Each row is a point. To make a cloud, some directions were put in groups of two or more. Within a group, all points are equally far from the middle, so they leave a hole (a ring in 2 directions, a hollow ball in 3). The other directions are filled evenly. Then the cloud was stretched, turned, moved and blurred a little. Count the holes, and give their numbers of directions, smallest first.
In the rows, zero is written as 128.

Cloud, 13 rows:
[[154  61]
 [151 146]
 [117 168]
 [160 184]
 [137  87]
 [136 103]
 [106  82]
 [164  77]
 [209 111]
 [183 124]
 [120 134]
 [103  98]
 [204 162]]
Holes: 0

Cloud:
[[202 126 124]
 [121 186 108]
 [172 161 173]
 [131  84 125]
 [116 182 110]
 [177  75  75]
 [143  80 117]
 [220 123  78]
 [106 164 109]
 [142 192 117]
 [191 136 154]
 [133  81 132]
 [ 94 130 137]
 [104 136 110]
 [153 192  77]
 [121 136  60]
 [134 103  65]
 [151  80  89]
 [192 164 110]
 [168  76 147]
 [117  78 190]]
Holes: 1 (2)

Cloud, 52 rows:
[[121 174 185 203 168 110]
 [149 170  51 172 103 116]
 [ 84 110 140 116 103  91]
 [161 146 148 155 207 133]
 [140 185 182 131 192 149]
 [138 118 128  79  71 143]
 [177  91 135 158  67 123]
 [ 74 164 171 129 183  85]
 [101 172 171 133 110 118]
 [122 110 149 170 168 179]
 [150 130 203 138 116 139]
 [162 169  81 100 121  69]
 [128 110  58 200 153 100]
 [100 191  89 177 150  54]
 [130  95  38 123 119 135]
 [163 145 118 105  70 179]
 [160  84 135  97 116 114]
 [156  93 112 221 111 118]
 [200 152 141 134 105 122]
 [113 127  88 153 144  27]
 [ 63 124  69 113 160 104]
 [136 137 150 167  91  81]
 [ 70 173 112 152 102 103]
 [150 147 149  79 156  94]
 [182 138  44 130 110 133]
 [105 135 166 164 108 182]
 [116  98  78 176 163 137]
 [171 187 109 178 158 154]
 [172 138  93  83 155 113]
 [ 98 105  32 114 115 117]
 [135 151  90 195 130  51]
 [ 79 174 112 141 105  71]
 [104 170 101 106 179  40]
 [116 128  91 129 107  36]
 [132 157 208 169 147 160]
 [163 148  94 194 111 176]
 [157 146 141 186  77 158]
 [127  93  52 140  53 113]
 [162 184 128 101 131 174]
 [122 216 119 137 190 131]
 [115 168  99 145 165 183]
 [168  92 112 100 142 129]
 [111 154 193 173 128 108]
 [119 117  74 177 116  42]
 [143 156 120 113 165  46]
 [143 165  62 191 118  79]
 [ 74 161 102 138 169 161]
 [123 140 145  82 117 178]
 [115 194 128 197 160 151]
 [107 117 125 182 106  58]
 [111 154  48 108  75  79]
 [107  85 107 120  74 155]]
Holes: 1 (6)

Cloud (73 x 8):
[[ 89  82 114 142 124 198 130 142]
 [141 180 192  66 148 142 134 175]
 [131  73 208 172 157 136 167 104]
 [ 98 164 147 173 158 148 177 180]
 [194 131 124 156 156  78 118 108]
 [ 92 111 118  85  71 118 165 221]
 [137 182  90 103  84  89 147  99]
 [182 138  59 105 113 131  91 137]
 [ 94 183 101 155 183 152 174 165]
 [134  93 194 138 202 178 105 152]
 [194 183 131  76 177  83 142 123]
 [ 71 107 176  82 130 110 107  70]
 [124 211 155 139 134  90 154 101]
 [ 93 162 121 181 215 149 170 176]
 [118 148 136 129 160 129 136 197]
 [156 208 140  40 182 107 138 109]
 [165  75  78  86 119  87 123 200]
 [ 81  80 128 165  83 122 131 121]
 [128  60 114 140  85  93 114 133]
 [118 166 147 127 180 117 181  62]
 [ 94  72 128  99 112 124 174 145]
 [123  56 149 122 178 133 152 118]
 [197 151 112 127 171 118 159 184]
 [115  97 113 173 180  96 121 168]
 [126 165  96 136  46 121 123  75]
 [105 114  75 109 108 137 167 157]
 [132 140 186 150 177  60 120  79]
 [ 86  72 182  91 200 106  95 112]
 [120 166 168 186 122 159  91 194]
 [ 81 140  82 182 131  82 122 135]
 [124 127  76  99 107 148 226 103]
 [116 135 157  47 135 118 145  68]
 [116 108 100 172  81 130 101 154]
 [157 158  88  55 111 181 170 174]
 [ 52  75 138 129 116 114 133 140]
 [ 53 118 108 126 175 146 113 210]
 [ 83  98 154  27 136 130 134  60]
 [148 193 107 136 132  93 153  87]
 [125  84 182 110 171 120 105 107]
 [101 123 116 164 144 161 114 227]
 [124  58 103 223  93 116 120 156]
 [127 169 100  69 183  97  98 100]
 [152 149 117 126 183 138  96 110]
 [100 173 186 116 129 146 144  35]
 [ 67 117 116  94 109 144 160 108]
 [132 203 185  70 138 106 179 131]
 [109 136  58  91 140 115 111 217]
 [147 161 222 155 107 115 182 183]
 [103 120 113 119 184 141 129 143]
 [105 116 140  99  56  79 107 110]
 [158 168 190  88  76 154 123 164]
 [135 108  97 142 176  81 104  41]
 [178  90 131  70 154 129 157 130]
 [ 95 162 119  59 221 142 117 168]
 [ 89 149 129 182  98 106  93 105]
 [155 167 215 164 103 149 151 214]
 [190 105 113 165  76  47 118  47]
 [199 133 113  77 125 140 179 130]
 [101 155 170 185 139 116  60 144]
 [ 99 114 174 209 177 130 200 146]
 [115 150 128 166 116 129 163 165]
 [146 187 165 139 160 121 150 107]
 [171 150  76 145  54 168 192 199]
 [178 159 143 124 101  91 196  80]
 [106  70 155 153 147  97 128  79]
 [122 168  76 149  60 110 145 148]
 [ 50 150  74 103 172 114 115 152]
 [123 208 141 107 162  58 154 128]
 [154 208 127 158 151 128 151 115]
 [190 109 126  92 133 151 137 142]
 [ 87 103  82  92 111 111 136 138]
 [100 168 132  81 172 180 184 110]
 [192 223  90 172 115 143 117 140]]
Holes: 0
